Rows are points. The last column is the point's height on a tilted bowl or saddle (a function of degree 2), plus a little noise. Along how many of its main directions does it bend up, bend down or stay straight?

Points:
[[  6  -2   5]
 [-25  -4  16]
 [-15 -49  26]
 [ -8 -60  33]
 [ 23   4   9]
 [-37  56  60]
 [-16  43  28]
 [-46 -14  39]
 [ 12  -7   6]
 [ 17  20   9]]
Directions: 2 up, 0 down, 0 straight

Points, 17 rows:
[[ 60  13 -29 -47]
 [  5 -58  35 -27]
 [-12  26 -10 -17]
 [ 21 -47 -32 -26]
 [ 17 -28   4 -11]
 [ -2   6  12  -9]
 [ 16  -5 -29 -21]
 [-32  35 -26 -40]
 [-39 -10 -12 -23]
 [-53  -5  22 -39]
 [-14   2   5 -11]
 [ 10  20  29 -13]
 [ -1 -18 -54 -42]
 [ 12 -52 -14 -14]
 [ 15 -26 -25 -18]
 [ 30 -15  11 -16]
 [-38  29  57 -60]]
Directions: 0 up, 2 down, 1 straight

Points (25 x 5):
[[-21 -16 -43  33 -25]
 [-14  45  36  -5 -30]
 [-37   2  -4  27   0]
 [-20  -7 -10  12  11]
 [ 25 -33 -10  15  -5]
 [ 39  11 -11   4  18]
 [  1  31   6  -5   3]
 [-60 -16 -17  18  -1]
 [ -8   2  -5  14  13]
 [-51 -48  24  25 -24]
 [ 33  13  47 -17 -24]
 [ 10   8   4 -15  13]
 [-12 -24  14 -23   1]
 [ 12   0 -24  17  10]
 [  0  37 -37   4 -11]
 [ 15 -51  40 -37 -60]
 [ -9   5 -38   1   1]
 [-13 -45  -5   2 -10]
 [ 38  38  -5  17   2]
 [-53  14 -10 -19   2]
 [ -8  24 -12  -2   8]
 [  4   5  13 -43 -12]
 [-14 -23  22 -22   0]
 [  9 -17  32  35 -25]
 [-56  -4  47  14 -12]]
Directions: 0 up, 3 down, 1 straight

Points:
[[ -4 -10  13 -18 -18 -15  13]
 [ 16   6   8  19  18 -17   3]
 [ 12  -4  20  20  -5  -2  18]
 [  2  -1 -19  32  44  -1  -4]
 [-17  20  17  18  14  43   1]
 [-34 -10  -7  -2  17  -5   9]
 [-23  23  -7 -38  29  -4  55]
 [ 16  15 -24 -13  36  26   1]
 [ 12  18  13  -8  -8 -20   3]
 [  8   2   8 -25  -4 -45   6]
 [  0  20 -14  14  24 -32   2]
 [ -2 -17 -10   8 -20  -7  13]
 [ -6 -15 -12  28  38 -38 -24]
 [ 16   1  33  36  32  -2  -6]
 [ 12  -8  35  43  25 -22   5]
 [ -2  20  18  10  20  -6   5]
 [  0 -16  28 -45   1  -2  60]
 [-15  -9  -2  -6 -22 -17   1]
 [ -5   9 -14 -13 -16  38   0]
 [-21 -16   5  -2  22 -15   1]
 [ -3 -33 -34  -4 -21  -4  20]
 [-27  12  -4   5  -7   8  14]
 [-38   3  -1   5 -27  -5  -2]
 [-32   4  36   7  25  12 -10]
 [  4  -1  -2  -7  -9  60 -22]
 [-43 -17   6 -23 -24  44  -5]
 [ 11 -15 -26  -8   8  11  16]
 [-12 -40  -3  -6  -3 -25  22]
 [-14 -21   6 -31 -36  25  13]
 [  0  17 -23  -1  33   5  11]
 [ 11   1  -6 -39   1 -21  42]
 [-22  13  35 -21  52  38 -46]
 [ 37   2   8 -12  13   9   7]
 [  1  21  10 -45  34   7  47]
 [-15  39  12 -14  21  28  18]
 [  0   9 -29 -30 -37 -17 -12]
 [-27  15  -9  22 -23  10  21]
 [ 16 -25  34 -18   2 -15  27]
 [ 49   6 -33  -7  -7 -16  10]]
Directions: 2 up, 2 down, 2 straight

Points, 71 rows:
[[ 12  24  -5 -22  -2 -19 -10  -4   9]
 [-18   5  -9  -9  22  -8 -21 -14  23]
 [ 16 -30   0  14 -38  14  -2 -29  12]
 [  0 -24   9  -1  -3  11  16   3   8]
 [ 19   0 -41 -32   3  -6  24 -28  33]
 [ 16 -39   7  -2  -7  -6   8 -11   8]
 [ -9   5  19  -4  -1   4 -16   8  15]
 [  7 -11   8 -20  19  18   0  -8  22]
 [ 12 -39  -3  20  30  23  -4   2  22]
 [ -7  20  26   1 -21 -22 -26   6  20]
 [ 10  -7 -13   2  -8 -24  23 -42  28]
 [-11 -21 -15  -1  -4 -10  26 -22  13]
 [  7 -37 -22   1  -8   3  10  29  17]
 [  4  -2  -6 -11   9  -5  -7  -1  12]
 [  8  -4  -3  -1  27  13  -8  12  23]
 [-24  25  16  18 -24  -1   5  -4  29]
 [  8   7   5  18   7  -5  10  -8   9]
 [ 24  35  -9  10 -26 -44 -30  24  30]
 [-19  36  -1 -13  24 -14 -21 -30  20]
 [ -3 -15  12  -1   3  -1  -7  18  13]
 [  0   8  13  -9 -15  24  14   3  22]
 [-19  -5   1  14 -10  -5  10   9  19]
 [ 18  10  -4   8  -3   7  14 -20  11]
 [-19  20  19  -3  -7 -11  -7  11  18]
 [ 17   6  20  -1  17  24 -13  23  30]
 [ 35  -3 -30   1 -18  -6  11 -22  35]
 [-11  -2  -7 -10  -7   1  -5  -1  13]
 [ 24   8  13 -22   0   4   8 -27  22]
 [ -6 -19 -17 -24  -8   4  19  21  17]
 [-38   1 -47   5 -37   4   7  15  60]
 [-26  -9  17  18  36 -16   0  -6  48]
 [-12  24   0 -23  10  11  15 -12  11]
 [ 33  14  14  -3  -3   4  21 -13  18]
 [ 42  14  -1  -8  -7  17 -13  14  37]
 [ -2 -14 -16 -21 -21  -9  -5  -1  15]
 [ 15  20   3  13  -7   1 -17  36  15]
 [  4 -14 -15 -29  22   0   2   7  20]
 [  2 -14  -3 -24  -6  22   3  -2  17]
 [ -2  21 -28 -12   7  -2 -27  21  19]
 [ 17  -3  -1  14   7 -19  31  -2  21]
 [ 12  20  -1   7   9 -26  -5  -1  11]
 [ 17  11  18  12 -12  10 -25 -20  19]
 [ 26   9  25  10  28   6 -17  -6  25]
 [  7  29  18 -12   9  -1  -3   9   4]
 [-16  -7 -16 -22 -15   1  27  -9  13]
 [ -5   0  13 -14  15 -20  -4  19  19]
 [ 20  -4   4   0  -4 -17 -60  -7  18]
 [ 11 -17 -12  11  29 -15  11  26  36]
 [  8  27  17   9   3 -14 -29  14   5]
 [  4  18  11   5 -10  -9  17  -3   8]
 [-19   5  -8  32 -16  16   4  12  26]
 [  2  13  -4  26  -6  16  -7  -6  13]
 [-10  22 -33   1  -1 -18  17  34  27]
 [ 15  -2 -15 -13 -24  20   5  18  30]
 [  2  14   2  -1   1 -19 -30  28  13]
 [-15  26   7   9  24  10  12   4  16]
 [-17   6  -2   1   6  15 -12  16  23]
 [ 33   5  11  11   0   6 -15  21  21]
 [ -1  14  18 -15   4  20   6 -11  20]
 [-17 -15   2  17  -6   5  23   1  15]
 [-15   1  -3 -11   5   7 -29  -3  19]
 [ -6  -9  -8  21  16  18  -6   4  19]
 [-17   2  -1  -8   3  15   9   5  18]
 [-10  32  -3 -16   5   6 -19   7  12]
 [-14 -16 -11 -18  26   8   9  10  23]
 [-16  37  17  16 -12   2   8   6  15]
 [-14   1  30  18  11 -38  17  31  57]
 [  3  -4  -2  14  17  27 -19  14  26]
 [ 11 -19  19   5  21   1  -2  -1  19]
 [ 35   4 -23  31  -2 -12  -5  14  24]
 [ -9 -30  12 -10 -25  -1   9 -23   6]]
Directions: 5 up, 1 down, 2 straight

Points (66 x 9):
[[ 41 -14  29 -31 -11  17 -30  26  -8]
 [ -8  20  11  15  11   5 -29  -8   6]
 [  5  10   1   7   6  16  18  -3   2]
 [-14  29  27   5  24  -3 -19  22   5]
 [  0  23  27  -4   9  19  16 -21  31]
 [-21  25 -38   7 -16  -3  10 -14  34]
 [-14  -2 -23 -26  -7 -29 -14   8  -3]
 [  5   2  17  -2   0 -20  -8 -21  -6]
 [-13 -25  -9  10  30 -10   1   2  13]
 [-25  19  -1   2   7 -41  13  30 -19]
 [-13 -22  10  21  -5  -3  -9  26  15]
 [ 12  24  11   9   1 -45  -5 -13 -34]
 [ -3 -25   2 -25   6  -1 -38   0   9]
 [-42  19   7  -6 -30 -22 -13 -17 -60]
 [ -1 -18  22  13  23  22  10   3   6]
 [ -8  -5  16  17  35   4   8  -4   5]
 [ 18   6 -13  34  28   4   2 -20  17]
 [-11   1  -3  34  16  29   5 -21   0]
 [  7 -55 -38  -8  34  14   3  26  -3]
 [-16   5 -35 -30  -8  13 -11   4   4]
 [ 16  -1  -7  60 -13 -20   5  -3  18]
 [-29  19  30   8  10 -31 -19  32 -27]
 [  7  30 -26   3  38 -15  14 -46  53]
 [-11  17   6 -14   2  37 -35  -9 -11]
 [  7  29  37   3  -5  10 -17 -33  39]
 [-29   6 -10 -21   8 -43 -16 -19 -43]
 [-10   3  -4 -19 -12   0  11   1   2]
 [  7  13 -33   5   9  -3   0  17  14]
 [ -3   3  -8 -37 -21  -1 -13  12  -5]
 [ -4  -7 -24  14   1  -1   5 -23  26]
 [ -3  -5  -1  45   0  12  -4  14   5]
 [-30 -38  19  20  -4   0  11  -1  10]
 [ 20   1  -2  13  -6  47   8 -17 -23]
 [  3   7 -14 -12 -14   5   2  -8   5]
 [ 13  23  -3 -22  27   4 -17  -7  -1]
 [-24  11  -2  18 -44  18  -1  19 -11]
 [  4 -16  16  10   5  -7  29  14  17]
 [ -3   0  29  37 -16  23  28  11   7]
 [-51  15 -34  23 -13 -10 -54   2   0]
 [-10 -46  -3 -16 -10   7  -7 -22  43]
 [  7  -8  -7   2  17  -9 -32   2   3]
 [ 15  -2   9 -17  -8  -3 -10  -5  -3]
 [ 14  28  29 -36  12 -14   8   2  19]
 [-11  -6  -9  15  11  -4 -25 -14  11]
 [-37 -12  20  26  24   2   3  -7 -25]
 [-16  29   7   4   4  -3   3  24  -3]
 [ 10   1  19 -18  10 -12  17   3  12]
 [-16  20   2 -22 -20 -26   3 -17 -26]
 [-26 -16   8 -27 -21  32 -33  21  -5]
 [-16   6  -4  19 -13   3  38  12  -6]
 [  5   9  -7  40   3  32 -18  10 -14]
 [-15  15  33  13  22 -21  36   9  -1]
 [-27  -1  26 -25   2 -13   0   9 -10]
 [-15 -12  -6   8   6  27 -18  37 -25]
 [ 20  27  16  -3 -15   3  52   9  23]
 [-19  -5   2  10 -10  -9 -44   3  -4]
 [ 13  20  -4  32   9   9  34   0  15]
 [  4 -14  -6 -11 -15  26  28  22 -20]
 [ -8  19   7  15  -8 -22 -10 -12 -11]
 [-11  -1 -13   1 -41 -15   9  30  11]
 [ 12  15  19 -20 -15   2 -20 -20   2]
 [ 17  20  -8 -24  15 -32  47   1   5]
 [ 15 -12  -3 -13   0  15 -27 -24  -1]
 [-12 -42 -41 -11 -10  -3 -15  -4  51]
 [ 12 -28   9  36 -25  21   4   8  16]
 [-21  34   2  12 -13   7 -10   3  -4]]
Directions: 3 up, 2 down, 3 straight

Points:
[[ 15  -3   1  -2   4 -10   1  -1  -1]
 [ 15  15 -16  11  15 -18  -8  -6  -2]
 [  7   0  -7 -10 -10 -10  22  14   3]
 [ -9  15  19  56  -2  20  11  37   1]
 [ -8  10  15 -16  -2  -7 -19  -6   1]
 [  9  24  -9  23 -11 -14  16  -5  -1]
 [ -7  -6 -12   1 -15   3  -4  13  -1]
 [  5   5   8 -27  -1  20  19 -15   1]
 [  6 -21 -25 -42 -27   9 -34  -5  15]
 [ -7 -46 -31  21  27  -3 -12 -21   6]
 [ 17 -15 -60  25  12 -24  12 -15  -8]
 [ -5   9  23  22  38   8 -10 -57   9]
 [  2  47   5   9 -13   9  -4  42  -2]
 [  5 -25   3 -12 -12  -7 -12 -15   3]
 [  1  -7  10  12  -5   3 -29  25  -8]
 [ 17   4  26   7  31  26  21  44   8]
 [  2  35 -13   2   1   6  10  32   7]
 [-12  15  15   6   7 -14 -13  14  -2]
 [-13 -10 -14   9  -3  -9  16  10   0]
 [ 14   0  -2 -19  11   4   2   2   0]
 [  7   1  -7  17  13   6   4  17   2]
 [-24   9 -17 -29  10  -3 -22 -14   2]
 [ 21  18  14 -16  30 -14   7  30  21]
 [ -8 -10  -1   3  -2 -28   3 -23  -7]
 [-12  -7 -27  -3 -21  -1  21   9   8]
 [ 28  -2  -1  10 -10  -4 -26  -3   6]
 [ 55  -5  -5 -14  17  -1  -5 -22  12]
 [  0  33  -5   2  -9 -19  20 -24  -9]
 [  3 -16  12  14  -9 -29  -8   7  -3]
 [  0  14   7   4  16   8  15  -4   2]
 [-34  27  -5  18  -8  -5 -46  12 -11]
 [  0   1  -5  13 -22   6  17  13   1]
 [ 13 -40   6  19 -31  12   7 -13  -4]
 [  1  10  15 -37 -21  18  53  17  23]
 [ 19   5  33 -34   2  19  11  -7   1]
 [  1  39 -15   1 -23   1  15  -3   2]
 [-20 -33  33   4 -35  -8   9 -13  -5]
 [-19  11  15 -10 -22 -12  -7 -18   5]
 [ 17 -40 -28   1 -28 -11 -20   0   5]
 [  7 -11 -10 -10 -33  24  26 -30   7]
 [  0   2  17  10   7 -19 -22 -13   1]
 [-22   3  11   0  15 -10 -32  -1  -1]
 [ 13  25   0   2  -3   2 -29   8  -5]
 [ 13   7  23  16  -4  17   1 -15   3]
 [-36   0  -8 -27  14  10 -10  29   0]
 [ 50 -26  14  18   9  22 -12  -8  27]
 [ 16   2 -18 -30 -20   5  17 -16  -2]
 [ 14 -10  36   6   9   2 -16   4   0]
 [ -7  -8  18  -8   5   5  19  23  -2]
 [ -5 -15  14  -5  20   4   2 -11  -3]
 [-27  17  11  15   9 -20  -3   5  -1]
 [-10  -3  17  -4  28  -2 -27   2  -3]
 [ 16  30 -25  14  19  -5 -25   5  -3]
 [ -1  27  11 -15   2 -16 -15 -12  -2]
 [ 12 -23  10 -14  25  -7  12  12   0]
 [ 11  -4 -16 -22 -12 -22  -5   7   6]
 [-43   5  -8   9  11 -13   8  32   8]
 [-18   3  42   6   1   2 -23 -15  -1]
 [-28  -2  -6  -1  14  11  12 -12   6]
 [ 26 -22  -1   6   6  10  15  11   1]
 [ 12   0 -37 -42  -8  15  18  11   7]
 [ 18 -28  13  -4  -4  14  -4  -5  -1]
 [  2  -2  -3   4  19 -37 -26 -11   4]
 [ 24  -8 -13  30  -8  -4  -4  -1   3]
 [ 17  -4 -42   6   9 -10 -33 -12   3]
 [-10  -9 -18  -5 -10  17   5  17   1]
 [-28 -54 -42  25 -16  11 -41 -44  60]
 [ 13  18   5  -1  22 -13  13  16   9]
 [  0 -10 -16 -22  -3   3  35  11   8]
 [  2 -17 -45   2 -32 -13   4  10   2]
 [ 18  -1  -3  -8  25 -29  22 -29 -15]
 [  0   5 -19  27  16   8 -21  -1   3]
 [ 11  30   1 -11  28  -3 -21  -9  -5]
 [  0   5  28 -11  -4   0 -26   9   0]
 [ 48  36  -7  27  -9 -27 -21 -30   0]
 [  8 -42 -12 -22  -7  17 -21 -10   8]]
Directions: 3 up, 2 down, 3 straight

Points (70 x 9):
[[-21  38   3  22 -21   3  -3  -8  -6]
 [-17  28  18  10 -14   6 -13 -15  -9]
 [-38 -22  29 -35  -1  -5  23 -23  23]
 [  1  13  -6 -13   0   2 -16   6  -2]
 [ 26  30 -12  24  23  -4 -12  10  -1]
 [ 33 -43  -7 -11  37 -53  11 -16  60]
 [ -4  -4   4  -1   2 -12  -6 -10  -8]
 [ 16  -8   4  30 -36 -12   3  -7 -18]
 [  5   1  10 -10   2  32 -13 -21   0]
 [ -3  22  -4  17  -1 -10  40 -14   0]
 [ -7   1   4 -10   4  21  10  16   7]
 [ -1  22 -17 -11  30   5  -9  27  29]
 [ 31  26   2 -28 -10 -17 -10  -7 -15]
 [-40  16  14 -27  26  25   5  21  14]
 [-60  29 -45 -18  -6  11   6 -17  16]
 [-16  19   6  -1 -13   6 -27  41  39]
 [-17   3  27  13   4 -18  14  -1   0]
 [ -9 -11 -13 -11  18   6  39 -23  15]
 [ -7  -4  -2  10  24  -2   8  11   7]
 [ 51  36   5  -2 -10   3 -35  -9 -34]
 [-15  10   6 -14  19  -2  -8 -11  -4]
 [-28 -20 -14  34 -18 -18  10  23  33]
 [-24  36  17   4  13 -18 -38   8  -7]
 [-15 -31   0  -8 -20   8 -26  17  32]
 [-39  27 -12  -1  -4 -11  -2  25  23]
 [ 12   3 -20  -7  13   7   6  11  15]
 [  4 -16  24  10   1 -22  25  15   5]
 [  7 -20  10  -9 -17  29   0   5   7]
 [ 11  -4 -20   6 -26  22  33   4   2]
 [  9  11   1  30  -7   2   7 -26 -19]
 [ -1   9 -25  -2 -15   0  26  19  17]
 [ 17  -9   1 -19  28  -4 -21   1   1]
 [-32   6  -8   0  -5  10  22 -13   2]
 [-30 -14  36  26  -4  -7 -17 -21   3]
 [  7   6 -19  16 -16   6 -15  40  33]
 [  7  11  -1  -2 -14 -11  -1 -11 -16]
 [  3   6  23  -9   1  18  26  14 -11]
 [ -9 -12  15   6  13  32 -43 -20   5]
 [  5  11 -11 -29  -2 -26  -8   8   3]
 [-14  29   6 -25   5  -2 -14 -10  -5]
 [-19  -6  -6  27  -2   7  -5  42  36]
 [ 28  13 -18   2  -7   9 -24 -14 -21]
 [  8  13 -41 -17   8  -8   3  -8   4]
 [  8   5  -1 -38  -5  -7  19   1  19]
 [-27  25   1  -6  28 -14 -28  22  11]
 [ -8  18 -14 -11   4  22 -13 -12   3]
 [ -8  -4 -24 -35  18  -3 -11 -18   9]
 [ -8   7 -26   6   3 -21  -2  -6  -7]
 [-24 -13  19   1 -11 -24   9 -20  11]
 [-10 -22   6  22  24  12 -44 -23   0]
 [  3   9   6 -11 -28 -15 -20  41  32]
 [ -6  33 -39 -11  -6 -12  16   3   4]
 [  4  -7  -5  12 -24  16 -19  -7  -4]
 [ 16  -3  21  -8   8  33  23 -10 -17]
 [ 19   8 -48  12  11   4 -27 -12 -11]
 [ -5 -38 -16   9   5  -3  31   8  24]
 [  6 -14 -12  29 -15  -4  21  23  11]
 [ 23 -15 -12  42 -12  -8 -21  11  -8]
 [ 29  12   5   5   3  40   1 -11  -1]
 [-15 -26 -11  16  -4  26 -12  16  27]
 [ 18  27  -5  35  14   5 -35  13  -5]
 [  7 -20   2  14   6 -17  11   0   3]
 [ 15   3 -10 -33 -13   1   9  -1  14]
 [ 18 -51  -5  -3 -26 -18   1  10  32]
 [ 12  24  28   0   6  -9   6 -13 -12]
 [ 21   1  24 -14   2   2   3  -5  -9]
 [ 33   5   3  -9  -3   4   1 -29 -12]
 [  1  -5   0  19  21  -7  -9 -25  -9]
 [ 16   7  -9 -21  18  31 -16  18  33]
 [ 15   9  20 -38  -7  41  18   1  13]]
Directions: 5 up, 1 down, 2 straight

Points (60 x 9):
[[  3   8  -5  26  -8 -11 -17  11   7]
 [-33  11 -15  10  10 -14 -25  11 -41]
 [-13  -5 -22   3  -8  29   2 -12  55]
 [  7  -8  -6   3   2   9  10 -10  17]
 [ -6  -7  -2  -3  13 -25   9   3  -8]
 [ 21   0 -11 -22 -20 -26 -20  19 -13]
 [ 35 -11  34  -4  -7 -15 -11  -9  -1]
 [ -9 -43  -5  -5 -15   4 -15   2  23]
 [-38 -16 -12   2  12  -7 -35   0 -12]
 [ -1  -8  -2  -6   8  -7  19   5   6]
 [  2  25 -11  17  15   6   0 -20 -16]
 [ -1   5  23  34 -17 -28  -2  -9  -2]
 [  3 -19  -4   6  -9  23   9 -12  36]
 [-10  15  37 -17  12 -23   1 -20  -1]
 [  9 -16 -15  -6 -16  15   8   3  33]
 [  0  16  -4  -1 -19   4  -6   5  16]
 [ -7  17 -30  -6  57 -10 -22  -3 -50]
 [ -4  30  22  10  -5  10  23 -13   2]
 [ 13  29 -60   0 -16  12 -27 -29  -7]
 [  6 -12  22 -19  13  -3  16  13  -3]
 [  8  -8  23  26  -4  -5  -3   5  25]
 [-16   4 -17   9  11  -7  -6  13 -11]
 [  7 -29  -1   6 -30  -5 -41 -19  38]
 [  2   8  17 -12  12  11   1 -13   9]
 [ 17 -39  13 -15 -27 -45 -26 -20 -20]
 [ -3  -7  23  -6   4  26   7  -7  25]
 [  5  -7 -15  17   7  10 -11  -4  17]
 [ -5  13  14 -39 -31   7   5   3 -16]
 [ -3 -15  -8  12 -20 -21 -22 -25   1]
 [ 27 -16  24  -7 -17 -10  37 -19 -38]
 [  2  -9 -26  -8  34   4  15 -12  -5]
 [ -6  -4  19   4   2  49  -1  -2  44]
 [ 15 -38 -11  -5   0  -3  22 -14  -8]
 [  5  16  -7  -3  -6  -1  10 -15  -4]
 [ -7  50  20  23   2   1 -18  -7 -18]
 [ 19  25 -19  24  -2   3  -9 -25 -24]
 [  5   7  11 -11 -18  -5  34  13   0]
 [ 15 -15   6  -3  36 -27 -17   6   1]
 [ 18 -12 -24  40   3 -19  -2   5 -22]
 [ 26  32 -12   9   0  29 -14  -4  -4]
 [ 40   5  15 -10  18 -14  27 -23 -21]
 [ -4   0   5 -24 -12 -23  -3  -3 -10]
 [ -9  -8  28   4  25  -5  -7  -6  13]
 [ 29  14  11  -5  -8 -35 -18  12   1]
 [  1 -10 -12 -18   9   9  14   7  15]
 [ 18  -3   4  13   0   1 -17   6  19]
 [-20  33 -11  33  24   7   1  -8 -31]
 [-10  -2  -5  11  18   9 -10   4  10]
 [ 16 -21 -13   4  23  -6 -20   6  -4]
 [-10  14 -25  -3  44 -15 -10 -29 -29]
 [-40  -9   5  -3   2  35   4  -3  60]
 [ 37  -4 -21  15   9 -19 -15 -12 -12]
 [ 18  -3  -6   9  -5  24  -1  -6  25]
 [ 15  15  -6  27  -9  -7  -7   1   6]
 [-26  20 -23 -14  -6  16 -32 -35  38]
 [ 10   2 -13  12 -34  11   1   8  37]
 [-13  12   7 -13 -21  29   4  14  42]
 [ 11 -27 -14 -21  11 -15   7  11 -11]
 [ -3 -24  27   8  27 -22  12   8   3]
 [  8   7  -6 -21  38 -12  38  33  -9]]
Directions: 2 up, 4 down, 2 straight

Points:
[[ 32  -1  25  -7   3  14  31 -35  12]
 [-13 -16   5  -1  -6 -25 -40 -32  -2]
 [ 15 -15  -4  19  13  51  -5   3   3]
 [-17  -3 -20  30  14 -20  -7 -15  11]
 [-24 -24  13  24 -11 -13 -35  -2 -13]
 [ 10  40  22  14   9  -7  10  30  30]
 [-21  31 -21  16 -27 -21  -1  20   6]
 [ 35   4 -47  21 -14  23  -7 -20  19]
 [-32  21  -4  23  20  13   0   1  18]
 [-15  -3 -36   7 -17  13   6  11  22]
 [  2 -25  25   5   4  -1 -14  13  25]
 [-18  22  13   8  14   3  14  -5  11]
 [ 26 -24 -16  40   2  22 -33  -2  12]
 [  3  16  -6  -3 -20 -10  -2  11   3]
 [ -9 -22 -10  44 -59   3  11  32  16]
 [-49 -60   0   1  -9  12   2  -6  -7]
 [  3  23   9  16   9   4 -41   2  17]
 [-28   4 -19  -2  13 -26  38  -5  15]
 [ 20  -6 -27  19  30 -11  -7  12   3]
 [ 14  40  -5   7   3  -8  14  24   7]
 [  2  32  11   3 -15  -1  -2  10   8]
 [ 40   3 -41   0  26  -5  -1  10 -32]
 [  0  41  31 -11   6 -27   6 -24   0]
 [-20 -22 -27   1  19  19  21  20  13]
 [-10  13  -8  -4  -9   7   9 -27  15]
 [ 15   2   2  -4 -11   7  -2  18  11]
 [ 11  -2  12 -10   1  -2  28 -31  19]
 [-33  -9  20  -1 -15   7  11 -30  -6]
 [-50 -25  -2   0 -16   7 -24 -11 -22]
 [ 13 -21  10   0  -3  12  18 -21  13]
 [-29  10 -12 -37 -25   2 -23  16  -6]
 [ 21  18 -16 -35  22  -3  11   3 -18]
 [  3  29   6  -5 -15 -39 -15 -32  10]
 [-22 -11  13   3 -18  14  19   9  10]
 [  2   2   8   1 -16  -1  15   3  13]
 [-12  -4 -25 -15   8  25 -18 -15  -5]
 [-14   2  -2  43  10  -5 -20   7  24]
 [ -7  -8   4 -46 -12   6 -26 -15   6]
 [-32 -10  17  10   3  22  10  -4  -1]
 [  7  13  -5 -22  19 -40 -26 -18  -4]
 [ 24  15   6  17  21   3 -33 -32  -3]
 [ -2   9 -11  -2  -8  22  12  12  13]
 [  9 -23   4   8  22  25   0 -39 -27]
 [-17  18  -4   7   0   9 -26 -43   3]
 [ 11   7  -9  15  -1 -54   9  17 -11]
 [  1 -24 -25 -21 -25 -10  17  -6  32]
 [ 19  26   4  -8   9  11   4 -20   0]
 [ -6  15   9  21 -29  -5   6   4  10]
 [ -1 -13 -13 -24  18  -1  31 -22  12]
 [ 34  -7 -25 -28  14  23 -38 -12 -29]
 [ 28   7  20 -13  27 -29  22 -30  18]
 [ 13 -14  32  -5  29 -16  15 -32  28]
 [  6 -21  -3 -10 -11  12  31   3  21]
 [ 12 -16  23  52 -13  14  15  31  60]
 [ -5 -10   4 -17  33  -3   3  -3  12]
 [ 31   8 -22  34 -22 -17   6   3  18]
 [  4  15  -6 -21   0  -1   8  15   1]
 [  8   1  -9  11  30   9 -54 -19  -9]
 [ 10  13  14 -18   0  -2 -14  -2   3]
 [-22  -2   4  -9 -42  -4   2  33 -12]
 [-31   8  38 -20 -20 -20  -1  -2 -20]
 [-27  -3   3  25 -11  -5  17  -4   9]
 [-31  31   6   8 -12   7   1 -10   6]]
Directions: 2 up, 2 down, 4 straight
